Rows are points. Each copy is the shape, with its points in the same order, turned, moved and blurred by noise. Say if it was mirrored as well.
In the rows, 128 means zero.

Shape:
[[166 167]
 [135 158]
 [118  44]
 [127 151]
 [114 139]
 [120 146]
 [105 155]]
Copy 1, 7 rows:
[[109  91]
 [103 123]
 [204 174]
 [104 131]
 [116 138]
 [107 130]
 [ 97 146]]
Copy 1 is: mirrored
Copy 2:
[[191 135]
 [165 115]
 [ 62 151]
 [153 108]
 [131 112]
 [143 105]
 [142  95]]
Copy 2 is: mirrored
Copy 3:
[[162 187]
 [134 166]
 [136  56]
 [126 164]
 [118 147]
 [120 156]
 [105 164]]
Copy 3 is: only turned

Shape, 10 rows:
[[142 131 121 147]
 [154 127 149 143]
 [123 130 172 111]
 [135 122 120 132]
 [140  59 127 141]
 [118  98 117 150]
 [126 132 143 116]
 [121 135 153 149]
 [126 131  95 147]
 [122 111 111   7]]
Copy 1 (10 x 4):
[[140 131 116 149]
 [157 125 139 138]
 [126 138 164 110]
 [130 122 116 133]
 [120  62 128 145]
 [110 104 124 152]
 [125 136 139 119]
 [132 144 147 143]
 [120 136  95 157]
 [ 84 117  98  17]]
Copy 1 is: only turned
Copy 2, 10 rows:
[[153 129 129 144]
 [159 123 155 127]
 [124 132 161  92]
 [140 119 122 129]
 [131  60 140 147]
 [123 104 125 154]
 [130 130 137 106]
 [129 140 157 134]
 [139 133 104 153]
 [114  94  69  25]]
Copy 2 is: only turned

Shape, 9 rows:
[[197  84 141 158  89 129]
 [127 127 121 159 121 185]
 [177 142 109 155  75  96]
 [ 93  77  72 168 133 166]
 [ 99 147 108 118 172 142]
 [130 140 163 121  92 118]
 [139 171 151 118 112 142]
 [106 153 152 151 158 127]
 [ 92 104 119 115 157 161]]
Copy 1:
[[202 100 110 161 133 137]
 [119 113  79 129 151 184]
 [158 143  87 192 116 109]
 [ 86  52  78 150 171 166]
 [ 66 133 112 113 171 135]
 [136 138 108 115  90 123]
 [122 170 109 115 116 144]
 [104 135  83  88 155 120]
 [ 80  93 121 105 157 154]]
Copy 1 is: mirrored
Copy 2 (9 x 6):
[[192  86 121 177 103 153]
 [112 131 143 167 147 168]
 [192 150 108 162  87 127]
 [ 63 106 107 170 126 137]
 [101 145 117 110 177 131]
 [164 138 160 107 109 146]
 [167 167 144 112 141 156]
 [132 147 161 122 171 108]
 [ 89 120 121 107 158 149]]
Copy 2 is: only turned
Copy 3, 9 rows:
[[189  76 167 159 107 143]
 [151 157 126 167 135 173]
 [185 126 153 160  68  98]
 [140 123  56 144 142 166]
 [126 180 115 130 166 112]
 [119 138 181 143 100 121]
 [138 176 182 143 115 126]
 [114 162 147 175 153 107]
 [112 146 114 120 170 144]]
Copy 3 is: only turned
Copy 4 (9 x 6):
[[ 98 140 109 117  51 173]
 [137 143 126 198  99 151]
 [112 182 104 112  70 112]
 [135  89  78 217  95 118]
 [130 119 140 179 164 105]
 [108 152 174 140  82 111]
 [131 170 176 148 114 126]
 [ 85 146 156 182 140 115]
 [132  85 144 188 127 122]]
Copy 4 is: mirrored
